Each row is a point. The points of each table are mixes of a few directions, plus a little noise. How many directions does each table use, and how many do they share? Where both have some left over, give the other angles between the two spaces (their principal angles), to ten degrees, smallest first.
In the rows, 128 means zero.

First (5 x 3):
[[146 144 123]
 [198 189 108]
 [119 120 130]
 [108 111 133]
 [ 68  77 145]]
Second (4 x 3):
[[125 173 111]
 [131 164 159]
 [131 131 148]
 [125  44  92]]
Directions: first 1, second 2, shared 0; angles 50

First (6 x 6):
[[113  81  53 166 176 101]
 [133 125 132 114  84 133]
 [130 163 167 119 146 135]
 [156  96 172 118  61 174]
 [118 175 142 111 138 114]
 [118 128 104 140 163 111]]
Second (7 x 6):
[[129 128 129 126 120 129]
 [118 134 116 151 201 115]
 [126 128 127 129 134 127]
 [137 122 138 108  64 139]
 [145 118 147  91   7 149]
 [114 136 113 158 223 111]
 [126 130 126 133 146 125]]
Directions: first 3, second 1, shared 1

First (9 x 9):
[[129 133 136 114  89  71 127 139 145]
 [ 98 192 117 146 169 118 113 145 135]
 [180  56 103 120  99 162 181 111 107]
 [151  81 165 129 147 174 159 142 121]
 [ 94 157 172 134 174 132  93 143 142]
 [136  99  94 121  71 162  95  72 100]
 [113 174 119 129 150  62 139 155 155]
 [155  97 131 146  75 218 138 118  79]
 [ 98 163 118 114 179  55 108 127 169]]
Second (10 x 9):
[[ 87 130 118 103  50  66  69  84 138]
 [150 130 152 162 176 200 176 157 111]
 [105 130 163 124 178 153 107 160 130]
 [ 81 104 107 118 131  98 158 108 137]
 [ 92 130 115 114   9  99  76  89 112]
 [150 123 112 115 159 138 133 169 122]
 [192 141 125 155 129 174 157 145 109]
 [125 121 115 103 142 131 110 170 120]
 [127 136 134 137 132  57 141  47 175]
 [172 137 139 146 177 165 153 152 126]]
Directions: first 5, second 5, shared 3; angles 80, 90

First (8 x 14):
[[124 122 190 142  78 140 113 131 140  98 117 130 120 130]
 [119 120 199 118 123 143 142 117 118 116  82 129 123 132]
 [123  73 198 128  87 160 105 152 127  92  85 110  93 141]
 [130  46  96 112 158 123 110 150 109 137 139  91  86 164]
 [110 162 215 100 136 116 146 110 127 105  71 133 130 114]
 [141 223  18 139 140 120 123 140 157 140 151 155 167  75]
 [132 129  86 130 164  70 135 106 126 157 206 122 135 150]
 [147 153  25 161 138 155 152 116 122 181 172 152 167 121]]
Second (11 x 14):
[[143 161 148  61 158 120 116 121 113 112 111  75  97 103]
 [140 131 117 103 135  72  87 134 143 109 192  85  96 133]
 [129 202 118 103 170  92 154  96 126 145 139 135 155 104]
 [136 101 162  58 145 122  80 159 119  83  90  55  59 119]
 [125  93 100 162 106  74  90 146 159 119 210 128 117 158]
 [114 153 106 137 153  64 130 124 150 133 163 151 147 131]
 [ 95  73 117 223  89 176 166 143 138 153  88 223 180 157]
 [151 168 112 161  99 180 170  82 111 170 165 149 172 120]
 [143  74 134 148  79 176 107 142 122 121 140 108 105 145]
 [107 149 138 130 155 144 168 122 120 141  58 170 159 115]
 [124 101 155 122 120 189 140 140 108 123  52 130 121 123]]
Directions: first 5, second 4, shared 3; angles 90

First (9 x 20):
[[162  84 141 137 163 150  72 133 143  88  75 128 111 150 127 137 103  98
  110  92]
 [119 126 172  69  97 123 134 149  66 214 179 150 171 132 129 149 191 136
  107 191]
 [ 88 134 150 100 115 120 167 133 102 190 170 156 160 104 141 136 185 175
  135 166]
 [138 124 121 123 158 130 100 137 157  67  92 108  94 137 128 125  98 110
  132 105]
 [155 157  85 166  94 132 127 112 121 131 115 121 113 139 106 126  72  90
  108 137]
 [126 112 174  69 150 112 111 153 130 104 155 100 134 143 137 123 175 129
  149 121]
 [102 158  94 135 127 130 148 127 136 124 108 143 103 106 130 133  99 143
  125 151]
 [155 138 119 154  91 124 134 111 111 155 154 117 148 143 112 119 122 103
  122 127]
 [107 120  97 198 159 133 159  94 186  80 103 131 117 101 143 106 106 168
  165  63]]
Second (8 x 20):
[[124 124 166 101 142 132 112 160 112 150 124 148 141 146 132 129 178 124
  126 133]
 [114  90 117 107 132 145 122 111 113 144 113 150 119  90 139 172  89 158
   92 170]
 [120 163 113 114 157  90 141 131 197   7 149  44  87 134 131  81 117 123
  197  74]
 [158 122 123 189 122 163 100 132 110 172  67 183 136 155 114 134 117  93
   90 115]
 [120  87 123 130 104 120 163  76 120 152 189 112 160  88 138 143 119 174
  132 136]
 [148 115 157  62 106 107 113 134 102 129 188  81 142 142 122 135 144 109
  126 155]
 [109 182 102 161 122 134 147 144 130 147  93 164 114 130 122 116 127 123
  126 138]
 [129 140 124 158 138 135 126 136 141 123 101 142 124 139 126 115 133 120
  135 104]]
Directions: first 5, second 6, shared 5
